Rows are points. The points of each table are mixes of a few directions, plus a little noise. How many directions does each table use, and how many do they share? Where both have some left over, give the other angles between the two spaces (their principal angles), to ten degrees, smallest first.

First (5 x 2)
[[-27  10]
 [-40  15]
 [-10   4]
 [ 60 -23]
 [ 17  -7]]
Second (5 x 2)
[[-19 -51]
 [ 17  45]
 [ -9 -26]
 [ 12  33]
 [ -1  -1]]
Directions: first 1, second 1, shared 0; angles 90

First (6 x 4)
[[-85 -15   9 -17]
 [  9   1  -1   2]
 [ -3  -1   0  -1]
 [ 56  10  -6  12]
 [ 63  12  -7  13]
 [-39  -7   4  -7]]
Second (6 x 4)
[[-37 -11  -6   6]
 [ 31  10   7  -7]
 [-47   0  28 -39]
 [ 33 -13 -48  64]
 [ -1  10  25 -33]
 [ 22   2  -5   9]]
Directions: first 1, second 2, shared 1

First (7 x 6)
[[ 28 -26  16 -17  23  12]
 [-12  11  -7   6 -10  -4]
 [-30  30 -18  19 -27 -14]
 [-42  41 -24  25 -37 -19]
 [-31  30 -18  20 -27 -13]
 [ 40 -40  24 -25  36  18]
 [ 46 -46  28 -29  41  21]]
Second (8 x 6)
[[-28  28 -17  18 -25 -13]
 [ -8   8  -5   5  -7  -4]
 [ -6   6  -4   4  -5  -3]
 [  1  -1   1  -1   1   1]
 [ 75 -74  46 -47  67  34]
 [-32  32 -19  20 -28 -14]
 [-30  30 -19  19 -27 -14]
 [ 28 -27  17 -17  24  12]]
Directions: first 1, second 1, shared 1

First (9 x 9)
[[-28  52 -33  -7 -14  36  45  37 -15]
 [-46 -12  38 -21   5  33  10  -2  31]
 [-22 -29  40 -12   9  10 -10 -16  28]
 [  4  29 -30   5  -8   4  17  17 -19]
 [ 45  -3 -23  19  -1 -36 -19  -7 -22]
 [-13  45 -35  -1 -12  22  34  30 -19]
 [ 65 -27 -12  25   5 -58 -43 -26 -19]
 [-35 -37  56 -19  12  17 -11 -19  40]
 [ 29 -17  -1  11   4 -28 -22 -15  -6]]
Second (9 x 9)
[[ 50 -68   6  15  14 -71 -18   1  10]
 [-64  87  -7 -19 -18  92  23  -1 -13]
 [  0   0   0   0   0   0   0   0   0]
 [ 34 -46   4  10  10 -49 -12   0   7]
 [-35  47  -4 -11 -10  50  12   0  -7]
 [-20  28  -2  -6  -6  29   7   0  -4]
 [ 36 -49   4  11  10 -52 -13   0   7]
 [-15  21  -2  -5  -4  22   5   0  -3]
 [ 14 -19   1   4   4 -21  -5   0   3]]
Directions: first 2, second 1, shared 0; angles 30

First (8 x 12)
[[-18  14  -6  12 -14  23 -31   6  -9  -3  -9 -33]
 [  7 -20 -39   8  -9 -26 -33 -23 -22 -39  -9 -41]
 [-25  43   6  22  25   3  -5  -5  26  15  21  14]
 [-17   8   7   1 -29  44 -26  24 -18   8 -20 -34]
 [ 19 -14 -14  -2  23 -46  19 -25  10 -14  15  23]
 [ 19 -15 -17   0  25 -50  18 -29  10 -18  17  23]
 [-15  31  -1  19  27 -12  -2 -13  23   6  22  15]
 [ 28 -46  64 -59 -48  64  60  65 -20  47 -36  34]]
Second (8 x 12)
[[-14  23  25   1   2  27  10  18  13  27   4  17]
 [-10  22  47 -10   5  36  35  30  22  46   7  43]
 [ 11   1 -22  11  39 -59  13 -38  20 -19  27  26]
 [ 29 -33 -23  -8  12 -50  14 -27  -4 -27   5  10]
 [-12   5   8  -1 -25  37 -18  21 -14   8 -17 -26]
 [-34  23 -12  20 -33  48 -62  15 -23  -6 -22 -69]
 [  7 -27   0 -16 -38  28 -12  20 -31  -5 -30 -33]
 [ 22 -14 -23   3  37 -68  21 -40  17 -23  25  31]]
Directions: first 3, second 3, shared 3

First (11 x 18)
[[  6  13  41 -33 -11  48  34  -6  19   8   8   9   7   0  12 -37 -33  -6]
 [ -2  -9 -35 -24 -11  22  29 -11 -33 -26  40  -3  11 -28  23  47  11  48]
 [  4  -9 -43  43  10 -51 -48   0 -22  -7 -19  -8   2   8 -12  -8  47 -18]
 [  0  13  50 -24  -5  33  24   4  31  17  -4   8  -4   8   0 -25 -40 -12]
 [  3  -8 -31  71  22 -83 -78  11  -4  10 -49  -9 -10  27 -33 -23  48 -48]
 [ 14 -12 -73  -8 -14  13   9 -28 -63 -43  39  -5  33 -30  34   0  55  33]
 [  5   9  26  -5  -2  14   3  -1  16  10 -10   4   2   9  -1 -39 -13 -21]
 [-26   0  43 -15   8  -1  21  27  37  22  -1   1 -33   2 -18  78 -55  24]
 [ -9   3  25 -44 -10  45  50   2   9  -2  29   5  -4 -16  14  41 -40  37]
 [ 16   0 -25  24   0 -17 -29 -12 -17  -7 -14  -1  15   7   2 -55  38 -29]
 [-11   1  22  13  11 -23 -13  17  24  18 -20  -1 -20  13 -21  21 -18  -9]]
Second (10 x 18)
[[-26  -7  20   7  -2 -16 -23  10  19 -23  -8  11  13  -2 -26   9 -15 -28]
 [-72 -55 -16  27   8  31 -42 -19 -12  40 -17  20  34   7 -48  17  37 -10]
 [-66 -42  15 -24  22  21 -17  -1  29  44 -14  -1   5 -13 -55  47  -8   2]
 [  1 -14 -30  52  11  13 -19 -22 -16  54  -2  20   8  29  18 -18  69  45]
 [ 38  22   5 -18   6   1  14  -1   8  16 -10 -19 -19   2  15 -46  -6 -12]
 [ -9  -2  24 -12  20 -42 -28  13  47 -25   1   4   4 -16 -21  10  -8  -7]
 [-22  -5  16  35  -7   0 -12   5   5   4  -5  23   6  20  -8  18  -2   1]
 [ 63  42 -11 -23 -22  30  82   6 -38   7  22 -26 -44   4  62   9 -34  38]
 [ 39  27  -1  -7 -20  -7  17   6 -18 -37   3 -10  -3   0  23 -32 -18 -27]
 [ 57  35 -24 -37 -17 -31  30   6 -22 -81  32 -24  -2 -35  40 -12 -14  -4]]
Directions: first 3, second 6, shared 2; angles 50

First (8 x 20)
[[-13   4  17  -3  13  -6   1   9   6   5   0  -7  -5   6 -11  17   9  -8
  -12  18]
 [ 14  -4 -20   5 -14   7  -2  -8  -6  -5   1   7   4  -6  12 -17  -9   9
   12 -20]
 [  0   1   0   0   1  -1   0   1   0   1   0   0   0   0  -1   0   0  -2
   -2   0]
 [ 68 -20 -93  20 -71  31  -8 -41 -32 -29   0  37  23 -32  60 -84 -44  42
   61 -95]
 [ 15  -4 -21   4 -15   7  -2  -9  -7  -7   0   8   5  -7  13 -19  -9   9
   12 -20]
 [ -5   2   7  -2   5  -3   1   3   2   2  -1  -3  -2   2  -4   7   4  -3
   -5   9]
 [-19   6  27  -7  20  -9   2  11   9   8   1 -10  -7   9 -17  24  11 -12
  -17  27]
 [-60  17  81 -17  62 -27   6  36  27  24  -1 -32 -20  27 -52  72  38 -36
  -53  81]]
Second (11 x 20)
[[ 18  -6  -6  16   3  11 -30  11 -35 -73 -35 -56   1   7 -44  15  69  28
   33  -7]
 [-49   5  10   8 -54  -5   0  -4  -9  35  41  -1 -11 -36  33  -8 -20 -44
   34  -7]
 [ 25  -4   5  -7  29  -3  21  -8  19  29  14  35  13  15   5 -24 -35 -18
  -41  13]
 [-24  13  21 -20  35 -13  18   9  33  40   9  16 -13  16   5  26 -21  -7
  -47  40]
 [ 21  -3  23  -8   6  11   4   0 -17 -91 -44 -15  22 -13 -40   6  31  17
   53 -14]
 [ 14   1 -10  -3   9   2   6  -6   3   3   4   6  -1   5   9 -10 -14   4
  -11   9]
 [ 14  -8  12   4  18  -9  16  -6  16  55  26  36  16  14   3 -30 -29 -41
  -43   5]
 [ 14   1 -19   9   3   3  -5  -5 -12   3  15 -16 -10   4  10 -14  -2  -2
   -8  17]
 [-20   5   2   3  -5   3 -29  20 -20 -58 -39 -55 -15   1 -33  49  66  40
   34  -3]
 [  2 -25 -20  18 -51   1 -10  -7   6  61   6  62  32  -8  20 -38 -20 -13
    5 -94]
 [-17  24 -19 -22   9   1   9  -3  13  -3   6 -12 -33  -6  32  26 -25  32
   -8  42]]
Directions: first 1, second 6, shared 1

First (9 x 32)
[[-15   7  11 -11 -39  14   7  30  13  48   3   7 -19   9   6 -13  17 -17
  -46   7   2  11   6 -37  19 -16   0  22  47   8  -5  22]
 [ -1   5  -6  23  24 -24   3   5  -5 -25   4  -3  30   3 -18 -13   5  -7
    1 -10  27  23  14  25   4  31   1  -7 -27 -22 -40 -11]
 [  0   5   8  17  -4  -9   9 -26  -7   4   4  -6   6  13  -8  -4   1   5
    3   0 -23   6  14  -7   4   3  13  -5  -2 -28 -11   2]
 [ -4   1  -3  -8 -40   6   4 -14  13  48  17   3  14  -3  11 -17  17  -9
  -57  11 -18  -9  -6 -10  -1 -15   6  12  54   3   9  16]
 [  6  14   1 -19  -9  -1  -2  23   2  20 -12   7  -6   2 -10  11   9  -4
  -11  12  20  -3 -11 -15  13  -1 -21  10  16   2  -5  20]
 [  7 -14 -32  -2  40 -11 -18  18   6 -47   7   4  40 -32   4  -6  -4  -7
    3 -12  53  -4 -21  64 -24  28 -16  -9 -32  32  -5 -28]
 [  7   7   9   8  18  -8   2  -8 -14 -20 -14  -4 -10  11 -14  16 -10  12
   40  -1  -6   3   7  -6   6   6  -1 -10 -30 -21  -7  -2]
 [ 16   2   8 -22 -10  14  -4 -35  -9  11 -15  -2 -28   1   7  33 -14  25
   33  15 -43 -36 -19 -22  -7 -28  -5  -6   6   1  46  12]
 [-17 -27   4  14  20  20  -1   6   0 -39   6  -6 -28  -5  23  -6 -22   3
   35 -22 -13   8  14   8 -15  -8  22  -7 -33  25  18 -31]]
Second (11 x 32)
[[-16  -2  11 -15  -7  21   0  56   8   8 -12   7 -42   4   8   2   0 -12
    1  -4  22  14   4 -29  16 -12  -8  17   6  27   1   6]
 [ 14   7  -1 -10  -5  -3  -2 -24  -5   9  -6   0   4  -1  -4  15  -2  12
    7  11 -15 -19 -13  -3  -3  -6  -7  -4   6  -8  15   9]
 [-18  -5   6  -7 -10  18   1  46  11  10  -1   6 -27   1  11  -9   3 -15
  -14  -6  18  15   7 -19  10  -9  -1  15  12  25  -2   2]
 [  7   2  -4 -14 -24   5  -2 -20   5  29   5   2   6  -5   7   2   6   3
  -24  13 -18 -20 -14  -6  -5 -14  -3   4  32   4  20  13]
 [ 25  25  23 -42  22  10  -9  29 -22 -13 -61   5 -72  16 -22  73 -23  30
   95  18   8 -23 -23 -49  23 -17 -44  -2 -36  -2  27  26]
 [-32 -16   0  19  -1  10   6  49  15  -7  18   2  -4  -1  14 -38   7 -28
  -32 -22  28  38  26   5   5   8  18  12   1  22 -26 -17]
 [  8  -2 -12  13  -3 -15   1 -45  -1   2  18  -5  40  -6  -1 -12   5   4
  -19   2 -19  -9  -2  26 -15   8  11 -10   7 -17  -2  -6]
 [ 14   4  -6   0  -2 -10  -1 -38  -5   4   4  -3  21  -3  -4   5   0  11
   -1   8 -18 -17  -9  11  -9   1   0  -8   4 -15   8   3]
 [ 19   2 -11  31  33 -35   1 -63 -18 -39   9 -11  52   0 -19  -1  -7  17
   27  -5 -15  -4   5  45 -17  30  11 -28 -41 -42 -18 -20]
 [ -8  -7  -5  19   7  -7   3  -3   2 -12  14  -3  19  -2   1 -20   3  -7
  -11 -11   5  14  12  19  -5  13  13  -4  -8  -4 -17 -14]
 [-13  -7  -2   5 -11   6   2  13  10   9  13   2   3  -3  10 -19   7 -13
  -28  -5   5  10   7   1  -1  -2   9   8  16  12  -5  -3]]
Directions: first 5, second 3, shared 3
